Each row of a before or after table is a point. One or more steps were done to the points. Then noise was added and the rows were shuffled. The steps act on how far a point lies along the listed directions, d1 being the first. Write out the steps. A step turns or swaps two directions, mirrors them in a line or flattens them onto one, adds a multiple of one to another, or multiplies one. Angles are multiples of 10 degrees, from the lower direction toward the higher: turns from -170 to 170, lines from 10 to 170 but not 90. Use the fewest steps. Two steps may share a direction if one is a turn and the other turns, adds or multiplies; they go together, in the order done. Otherwise the lowest direction goes first.

Directions:
(1): .09; -.59
(2): -.59; -.09
Before (8 x 2)
-.31; .53
.19; -.16
-.12; -.94
-.10; .43
.38; .38
-.12; -.08
.58; .02
.53; -.51
After (8 x 2)
.28; .49
-.72; .35
.60; -.17
-.04; -.19
.45; .00
-.87; -.40
-.22; .17
-.21; .60
Steps: swap d1 and d2

Directions:
(1): .59; .41; -.14
(2): -.15; -.01; -.71
(3): .40; -.60; -.07
Before (13 x 3)
.15; -.25; -.14
-.10; -.02; .17
-.25; -.06; .01
-.24; .00; -.26
.00; -.03; -.14
.13; .13; -.01
.21; -.08; .06
.09; .23; .13
-.23; .01; -.04
-.06; -.05; .20
.09; .14; .11
-.02; .06; .10
-.09; .10; .06
After (13 x 3)
.28; .21; -.16
.20; .10; -.67
.27; -.15; .21
.24; -.03; .13
.24; .12; .25
.50; -.22; .21
.13; .12; .35
-.19; -.01; -.25
.43; -.02; -.01
-.48; -.05; .31
-.93; .08; -.02
.09; -.19; .04
.36; .14; -.26
Steps: multiply d3 by 3; turn d1 and d3 by 130 degrees; multiply d2 by 2

Directions:
(1): .18; -.45; -.54; .05; -.45; -.58
(2): .41; .19; .49; -.55; -.55; -.10
Before (10 x 6)
.10; .15; .63; -.26; -.11; .40
-.02; -.28; -.30; .00; -.11; -.17
.44; .45; .94; -.47; -.06; .52
-.53; .02; -.19; .49; .77; .30
-.13; -.52; -.69; .30; -.23; -.22
.49; -.02; .05; -.21; -.64; -.33
.18; -.34; -.10; .00; -.04; .04
.33; -.08; .00; .07; -.35; -.21
-.11; -.18; -.49; .50; .01; -.20
.32; .45; .50; -.27; -.17; .21
After (10 x 6)
.72; .10; .63; -.62; -.60; .04
-.29; .34; .41; .16; .77; .49
.53; .25; .19; -.34; -.47; -.13
-.31; -.01; -.34; .64; .25; .04
.37; -.29; -.38; .05; -.54; -.37
.27; .03; .45; -.38; -.46; .09
.20; -.22; -.24; .27; -.26; -.25
-.40; -.41; -.66; .54; .20; .11
-.09; -.23; -.22; .06; .15; -.10
.17; -.36; -.23; .11; .09; .13
Steps: turn d1 and d2 by -40 degrees
